Each row of a before or after table is a point. One or more steps were done to the points. Then noise was added and the rows were shuffled. The steps act on how far a point lies along the listed directions, d1 being the first. Name the steps. A step turns or swaps two directions, mirrors them in a line or flattens them onto one, adds a multiple of one to another, or multiplies one. Angles are multiples of 10 degrees, from the lower direction toward the higher: turns from -170 to 170, lines from 10 to 170 but not 90. Use the fewest steps. Two steps may share a direction if one is a turn and the other turns, adds or multiplies; they go together, in the order done. Otherwise the lowest direction goes first.
In the rows, 128 means zero.

Directions:
(1): [ 57 141 127]
(2): [133 158 194]
Before (13 x 3):
[[ 97 170 163]
 [ 80 126 131]
 [219 103 134]
 [102 148 134]
 [231 116 126]
 [139  80  63]
 [149 159 160]
 [108 122  93]
 [217  87  86]
 [143 115  80]
 [ 81 158 165]
 [ 98 152 210]
 [144 152 153]]
After (13 x 3):
[[127 151 152]
 [114  82  47]
 [ 98 144 112]
 [121  89  33]
 [169 136 145]
 [168  79  48]
 [180 125 111]
 [ 88 169 152]
 [ 85 153 108]
 [ 91 163 175]
 [131 140 171]
 [203  92 117]
 [ 48 141 174]]
Steps: swap d1 and d2

Directions:
(1): [158  79 178 142 190 103]
(2): [ 73 154 170 130 165 188]
(3): [165 159  69 125 192 151]
(4): [179  97 137 147  97 202]
(5): [146 181 147 209 120 111]
Before (10 x 6):
[[149 124 145 156 125  73]
 [100 132 144 103 191 169]
 [186 107  99 159  40 130]
 [113 110 176 141  93  32]
 [118  62 157 111 180 147]
 [107  92 146 198 111 174]
 [131 135  40 100 148 136]
 [132 182 108 159  82 142]
 [100 214 111 186 172 115]
 [ 92  80 129  21 127 134]]
After (10 x 6):
[[ 96  98 148  88 117  30]
 [ 78 202  90  99  57 138]
 [135 132 142 154 241 117]
 [ 79 110  98  81 106 178]
 [191  81 142 175  66  99]
 [ 93 159 119 105 155 188]
 [156 165  56 165 137 141]
 [139  92 128 100 140  81]
 [165 133 168 183 146 111]
 [ 94  60 159 169 122 161]]
Steps: turn d1 and d5 by -90 degrees; turn d3 and d4 by 20 degrees

Directions:
(1): [151 151 125 188  95  57 161  84]
(2): [175 157 149  80 193  77 154 154]
(3): [171  29 127 160 161 121 123 127]
(4): [ 98 147 204 194 168 146 133 153]
(5): [174 169  86 157 175 187 127  85]
(6): [ 92 140  61 162 163  87  83 171]
Before (14 x 8):
[[ 32  71 119 154  89 150  85 144]
 [169 143 129  77 101 123 158  65]
 [125 143 120 213  83 138 148  52]
 [ 92  72  82 157  72  98 113 133]
 [188  77 169 141 140 182 150 121]
 [120 114 125  79  75  58 147 109]
 [ 39 134 126 205  61  98  97 124]
 [ 46 111 194 132  28 157 113 128]
 [137 138  97 107 109 166 124 100]
 [ 99  96 152 118  65 181 120 123]
 [118  51  70 146 136 141  99 124]
 [132  82 205 205  78 113 165 113]
 [ 77 102 129 154 109 103 134 156]
 [135  94 174  74 105 100 177 101]]
After (14 x 8):
[[ 61  49 192 156  34 159 105 125]
 [ 29  34 102 191  78 182  72 124]
 [175 151 142  54 116  98 168  80]
 [164  89 134  69 123  31 160 118]
 [194 104 208 178 156  87 187 121]
 [100  84 125 161 133 103 137 154]
 [115  75  48 166 128 179  92 100]
 [127  71  79 156 112  95 121 130]
 [ 87  67 141 144  44 201 108 113]
 [162 193 148 150 143  76 177  83]
 [179 111 151 154 129 214 144  99]
 [ 81 117 141 180 112  59 114 145]
 [164  79 170  80 132 100 182 100]
 [114 139 100 106  84 167 118 102]]
Steps: add 1.5 times d1 to d2; turn d3 and d5 by 40 degrees
